Rows are points. To make a cloud, some directions were put in groups of two or more. Within a group, all points are equally far from the middle, so they leave a hole (a ring in 2 directions, a hollow ball in 3). The other directions are filled evenly. Then the cloud was stretched, turned, moved and blurred a little. How many holes are there, and how many directions does each take, smallest first?

Cloud (13 x 2):
[[ 1.2  4.8]
 [ 0.3  4.3]
 [-1.9  0.9]
 [ 0.4  4.3]
 [ 7.1 -1.2]
 [ 5.4  4.6]
 [ 6.5 -2.4]
 [ 3.8  5.2]
 [-1.5 -2.8]
 [ 7.4  0.8]
 [ 7.4  0.5]
 [ 5.0  4.8]
 [ 6.1 -3.0]]
Holes: 1 (2)

Cloud:
[[-2.3 -8.4]
 [ 2.3  1.3]
 [ 2.9 -4.2]
 [-4.1 -0.9]
 [-1.8 -8.7]
 [-7.1 -2.6]
 [-2.7  3.0]
 [ 3.5  1.6]
 [-7.8 -0.9]
 [ 2.3 -2.1]
 [-2.4 -9.0]
 [-0.2  2.9]
 [-2.2  1.7]]
Holes: 0

Cloud:
[[ -4.7  -4.8  -2.6]
 [ -2.0  -0.7  -1.5]
 [ -5.5   0.8   1.7]
 [ -2.4  -1.8  -3.0]
 [  0.6   7.5  -4.2]
 [ -5.0  -5.9   4.1]
 [ -2.3  -3.4   3.9]
 [ -3.4   2.7  -0.6]
 [ -2.9  -2.5  -7.4]
 [ -2.4  -2.1  -8.1]
 [  0.3   4.0  -5.5]
 [  0.1  -5.2   1.1]
 [ -1.7   1.2  -1.4]
 [ -4.5   0.5   7.3]
 [ -3.0   4.3   5.2]
 [ -0.1  -4.9   0.0]
 [ -8.4  -4.0   2.5]
 [ -8.2  -0.5  -3.0]
 [ -1.8  -6.4  -3.0]
 [-10.0   4.3  -1.4]
 [-10.0   1.8  -0.5]]
Holes: 0

Cloud (21 x 3):
[[-2.2  0.1 -1.8]
 [-2.3  5.8 -4.0]
 [ 4.9  3.9 -0.5]
 [ 0.4 -0.7 -3.5]
 [-0.7 -6.1  3.3]
 [-7.6  3.4 -1.9]
 [-8.3  0.6 -1.9]
 [ 4.0  4.4 11.1]
 [ 2.8  3.0  8.9]
 [ 3.0 -2.8 -5.0]
 [ 0.8  2.3  3.7]
 [ 2.0 -1.9  5.5]
 [ 2.7  0.3  6.2]
 [-1.9  6.1 -2.8]
 [ 2.8  1.1 -3.7]
 [-7.1  0.4 -1.0]
 [-6.2  1.4  0.0]
 [-5.3  9.1 -5.0]
 [ 0.8 -4.0 -5.3]
 [-0.2  1.9 -4.7]
 [ 0.3  3.4  7.0]]
Holes: 0

Cloud:
[[-5.3  1.2  2.9]
 [ 0.0 -3.0 -5.3]
 [-6.2 -4.2  3.5]
 [-5.5 -5.9 -0.9]
 [ 4.5 -0.9 -2.3]
 [-7.9 -4.3 -2.8]
 [-9.3 -3.2 -1.5]
 [ 0.5 -1.9 -6.1]
 [ 2.6  3.5  1.6]
 [ 4.2 -2.3  0.1]
 [ 3.5 -2.8  2.2]
 [-7.9  2.8 -2.9]
 [-7.3 -3.6  2.9]
 [-2.1  3.2 -8.5]
 [-1.3  0.1 -8.2]
 [-9.6 -0.7 -3.3]
 [ 2.4 -4.0 -0.1]
 [-3.4  3.7  1.2]
 [ 3.9 -2.4  1.9]
 [-0.6  0.7 -8.2]
 [-0.8 -1.3 -7.1]]
Holes: 1 (3)
